Each row is a point. The points of each table are mixes of a few directions, plus a little noise. Count the directions of each table, and those that both share. Where both have some left over, give the other angles between the two spaces (their principal angles), to ten degrees, smallest first.

First:
[[ 21  19   0]
 [ 32  28   1]
 [ 63  56   1]
 [ 28  25   1]
 [-63 -55  -1]
 [-81 -72  -2]]
Second (4 x 3):
[[ 50  12 -41]
 [ 12  20 -69]
 [ -7 -11  39]
 [-55 -20  72]]
Directions: first 1, second 2, shared 0; angles 40

First, 7 rows:
[[  6  -3 -10 -35  13   7]
 [-23  31 -18  47 -21 -14]
 [ 10 -24  53  42  -9   3]
 [ -9  50 -31 -45  32  36]
 [ 26 -56  56   9  -3  -3]
 [-16  10 -84 -45  -9 -35]
 [  5  -9  34  27  -3   7]]
Second:
[[ -8   0 -16  15 -15 -20]
 [-18   0 -34  32 -33 -43]
 [  9   0  17 -15  16  20]
 [-13   0 -25  22 -24 -30]
 [ -9   0 -18  17 -18 -23]
 [  0   0  -1   1  -1  -1]
 [ 40   0  77 -71  74  95]]
Directions: first 3, second 1, shared 1

First, 8 rows:
[[-54  -7  14  65 -31  -7  14   5 -57]
 [  8  18   3  -6   6   6  17  -8 -27]
 [ 23  -7  -9 -30  13   0 -18   2  46]
 [  1  -3  -1  -2   1  -1  -3   1   7]
 [  6 -27  -9 -12   1  -7 -33  12  63]
 [-33   0   9  41 -19  -3  13   2 -44]
 [ 11  39   8  -6   9  12  40 -17 -66]
 [ 38 -14 -15 -50  20   0 -30   4  78]]
Second:
[[ 56  16  17 -23  -3   5 -22 -10  10]
 [ -4  -5 -12   9  25  27  12 -10 -18]
 [-60 -51  14  95 -46  -9 -38  17  -2]
 [-13  33 -23 -51  21 -22  52  -3   2]
 [  6   0  -3 -44   8  -4   6  20   8]
 [  8  14  16  21 -33 -28 -16 -11  14]
 [  8  -7  -9  -7  29  32   7  -4 -15]]
Directions: first 2, second 4, shared 1; angles 50

First (8 x 12):
[[  3  -5   5  12  31 -37 -15  14   7   9   6  -9]
 [-17   7 -32   0 -47  11  22  38  10  13  -4 -22]
 [-12   4   4 -28 -44  52  18 -19 -19 -17   0   4]
 [-23   1 -16  -9 -34   0  13  38   1   8   8 -30]
 [ 13  -9   8  27  63 -65 -28  16  16  16   6  -6]
 [ 11  -2  30 -17  12  31  -6 -55 -21 -25  -1  30]
 [  4  -1  -3  10  14 -18  -6   8   7   7   0  -2]
 [ 21   4   4   4   5  26   1 -42  -1 -11 -16  36]]
Second:
[[  2   1 -11 -11 -13 -31 -14 -17  -7 -27 -25  -3]
 [ 25   5 -33 -33  -5  -5 -43 -16 -16  17  -5 -12]
 [ -5  -7   8   7   8   6  11   4  14 -11   8   6]
 [ -8 -19 -14   1  -5 -33  -4   4  14 -95 -22  15]
 [ -4  13   7   5 -13  -6   4  -1 -19  25 -10  -6]
 [ -8   5  24  15   9  23  23   6   6  37  17  -1]
 [  2  15  -4  23 -12  40   2  61 -45  49  19   3]
 [ -4 -13  24  -8  30   7  20 -41  53   7  18  -2]]
Directions: first 3, second 4, shared 0; angles 60, 90, 90

First (11 x 18):
[[  6  15  64  -2  39 -52  21 -95   7  -3 -43   3  23 -14  57 -20  17   2]
 [ -8  -1   8   5 -41  40 -27  21  -3   4  -5  -1  10  32 -28 -14   2   1]
 [  1  25 -16 -12   5  23  -9 -12   2 -29   2  -9  18  14 -18  -3 -11   8]
 [  5  22 -32 -12  20  12  -7   9  -6 -13   7 -25   4  -3 -17  12 -14   1]
 [ -3  -8 -14   8 -19  11   0  31  20  31  -4 -24   6  14  -3 -13  -1   0]
 [ 27 -20   1  10  30 -12   9  11 -31  12  11   2 -25   2  12  22  -4 -22]
 [ 14   6 -48  -8  30   3  12  20  -3 -13  25 -12  -9  -7  -7  22 -18  -3]
 [-17  19 -28 -18   9  -7 -10  13 -11 -27  16   5 -16 -46 -24  27  -6   8]
 [-11 -31  43  23 -35 -20   2  14  19  64 -29  -7  -2   4  26 -26  24  -6]
 [  5  12 -30  -8  23  -8  22 -12  24 -11   7 -12  12  -5  11  -1 -10   9]
 [-19 -38  52  14 -61  10 -14   1 -18 -17  11  82 -21   9  -9  -5  22   2]]
Second, 11 rows:
[[-27  -2  -7  36  12 -10  -8  -7  10 -13   7 -10 -25  -2  -1 -28  -8  16]
 [-16 -17 -21  16 -11  15  -9 -18 -17  -3  -5  10  -3 -24  -2  -3  -6  24]
 [ 33  15  18 -82   5 -45  28  29  -2  43  -2 -13  52  32 -19  20 -19 -10]
 [-26  12  13  10  19   0   4  10  19 -15   8 -22 -23  18   1  -6  -2 -15]
 [ 63   3  37 -41   2 -53  26  14   2  46   2  18  40  15 -17   5 -13   2]
 [-10   8 -50  15 -12  16 -31  -7  -1 -27  -5 -10  -5  -8  19 -15  24  -1]
 [ 30 -11  22 -58  -6 -10  21  19 -26  30  -2  12  30  29  -3  34  -5 -23]
 [-21   1   3  47   6  25 -11  -8  15 -29   5  -2 -37  -7  12 -11  13  -8]
 [-34 -24 -14  29   6   7 -14   0 -24 -21  10  -1 -38  25  17 -14   2  -9]
 [-46   1  10  15  10  22  11 -11  12  -6  -2 -14 -15 -23 -16   5 -22  19]
 [ 53  12 -11  14 -31  34 -15 -22  13  -5 -16  32  24 -55   9  12  35   6]]
Directions: first 6, second 6, shared 1; angles 60, 60, 80, 80, 90

First, 11 rows:
[[ -5  45  -1  22 -31 -63  -2 -21   4  28 -41 -10 -13  38  24  11 -44  16
  -32  -3   8  27 -22 -30]
 [ 36  33 -20   0  31 -33  -2   4  10   4 -14   6 -11  28  12   7 -21  53
  -12 -18   5  18   7 -33]
 [ 23  17 -14 -43  -2  62 -12  23  19 -59  44  -7   5 -49  -4  17  30  22
    9 -32 -12  -1  15  59]
 [ 34  43 -22  -5  29 -24  -1   8  11  -3 -12   6  -3  30  13  16 -14  63
  -10 -28   3  17  12 -28]
 [  7 -39  -4  26  48 -27  -5  -8 -41  42 -17  -2 -31  20  -7 -50 -11 -55
   -9  27  27  -1 -13 -37]
 [ 43  -4 -11 -13  11 -18 -11   7  27 -13  19   3 -25 -31   0 -11 -22  17
  -10   6  -2  13  -6   2]
 [-33 -72  28 -14 -36  64  -4   2  -5 -22  46  -9   2 -80 -27 -27  34 -93
   23  37 -11 -29 -13  69]
 [-42  58   7   6 -75  -2  -6 -21  -8  -1 -25 -30   6  13  22  28 -11 -16
  -25 -20   3  18 -25  30]
 [-59 -33  32  20 -34   9  24 -12  -5  20 -11  12  40  12 -11  14  19 -22
   26  25 -15 -27   5  -7]
 [-22  33  -8   4   5  22  -2  -2 -37   4 -19 -15   8  35   9   8  19 -12
   -5 -27  15   2   3   5]
 [ 19 -78  11  -3  55  11  23  20  23   2  30  44  24 -19 -31 -12  23  25
   47  33 -22 -36  35 -31]]
Second (10 x 24):
[[-43   7  -8  31 -34  -9  -6 -21   4  41 -15 -23 -14  -6   3 -10 -20 -54
  -16   1  -1  17 -45   0]
 [ 62 -35   0 -17  33 -37  12  19  66 -16  29  43   3 -29 -12   5 -21  84
   20  23 -27  -5  26 -34]
 [ 48  -4  -4  -2  15 -49 -25  -7 -22   4  -7 -16 -59  -8  11 -44 -40 -34
  -38  22  33  22 -22  -3]
 [-28   6  -4  12  20  22  19   5  -3  14 -11  14  38  36  -6  23  27  28
   25 -19 -11 -15  21 -25]
 [  2  17 -17   9 -26 -20  -7  -6  48  13   7  -8 -16 -28   4   5 -32   8
  -14  -7 -17  25 -30   0]
 [ 30   5  25 -52   6  44 -10  17 -61 -74  13  -5   5   3   6   2  44  -1
    1  -4  28 -24  45  57]
 [-45 -18   0  27 -11   8  23  -4  37  34   0  17  35   1 -14  19   6  12
   28   2 -33 -10  -5 -26]
 [-95  49  -9  30 -69  46  -8 -26 -28  31 -25 -49   8  11  11  13  14 -84
  -17 -34   4  15 -49  40]
 [ 41 -50  21 -20  35 -12  13  16   9 -23  19  35  10 -10 -14  -7   8  38
   24  33  -6 -26  38 -16]
 [ 27  23  -3 -18  30   7 -11   7 -49 -23 -11  -9 -11  30  11  -7  14   4
  -13 -15  30   0  20   8]]
Directions: first 5, second 5, shared 4; angles 50

First (8 x 32):
[[ 16   0 -29  23 -34   1  10  -1 -14  -7   7  35  -1 -23  15 -44  20   7
    8  34  36  39   5  -3  -8  14 -61 -21  22  15  -9 -45]
 [ -6   5 -11   7  21  20   7  41 -16  25  -7 -11  -8  19  20  19  16 -29
  -12  31   4  19  13  37   0 -11 -13  -3 -11  -3   0  -7]
 [ -3   6  -2  10 -27 -22  12 -26 -13  32 -19  17  22  18 -28 -13  -1  41
  -19 -34   6   3   8 -36  10 -10  26 -10  19  -4  -3 -18]
 [-14  26   9  40   5   8  14 -24 -26  -5   7  23  30   8  -3 -34  -6  51
  -10 -34  24   8  17 -56   1 -53  22   1  -8  19 -27   0]
 [  1  19  11  11 -15 -12  -5 -21   8  13  15  13  22  -6 -17   0 -35  48
   16 -32 -26  -7   6 -69   3  -4  50  -1   4 -27  18  18]
 [ -1 -15  13 -32  -3  -1   8 -14  22 -25  -7 -12 -22 -16   1 -16   4 -15
    9  -7   7  -1 -18  21  -4  26  -6  12   8   2  10  -1]
 [-10 -12  27 -45  41  22  -4  20  34 -31   5 -44 -35 -12  19  25  -9 -52
   18   8 -20 -16 -19  47  -7  20  12  28 -23 -11  22  39]
 [ 16 -29 -18 -13  10 -17 -43  25   4  -2   0 -21  -9  10  -8  63  10 -52
  -10  34 -31 -43 -11  59   5  17 -30  -6 -11  10 -10  15]]
Second (8 x 32):
[[  2   1   7 -19   5   6  -5  13  22   5   8 -15 -14 -11   6  20 -18 -14
   20   9 -27  -1  -6   2  -2  26  18   7  -3 -30  31  18]
 [ -7  -1 -24  61 -14 -16  17 -40 -69 -13 -26  44  41  33 -19 -59  55  40
  -64 -23  81   3  16  -5   7 -79 -57 -20   8  92 -95 -56]
 [  0   0   0   1   0   0   0  -1  -2   0  -1   0   1   0   0  -1   2   1
   -2   0   2   0   1   0   0  -2  -1   0   0   3  -2  -1]
 [ -4  -2 -12  33  -8  -8   8 -22 -37  -6 -13  24  21  17  -9 -32  28  22
  -35 -13  44   1   8  -3   3 -43 -30  -9   5  49 -51 -30]
 [  2   1   9 -23   5   6  -6  14  26   4   8 -15 -15 -13   7  22 -21 -15
   24   8 -31  -1  -7   2  -3  30  20   7  -5 -35  36  20]
 [  0  -1   0  -2   0   0  -1   1   0   0   2  -1  -1   0  -1   2  -1  -2
    2   1  -2  -1   0   1   0   1   1  -1   0  -2   3   1]
 [  2   1   9 -24   5   6  -7  17  28   5  10 -18 -17 -13   6  25 -22 -18
   26  10 -34   0  -7   3  -3  33  23   8  -4 -38  39  23]
 [  3   0  11 -25   5   6  -8  18  30   6  12 -18 -17 -14   8  24 -25 -17
   27  10 -34  -1  -6   3  -2  33  24   9  -4 -40  40  22]]
Directions: first 6, second 1, shared 1
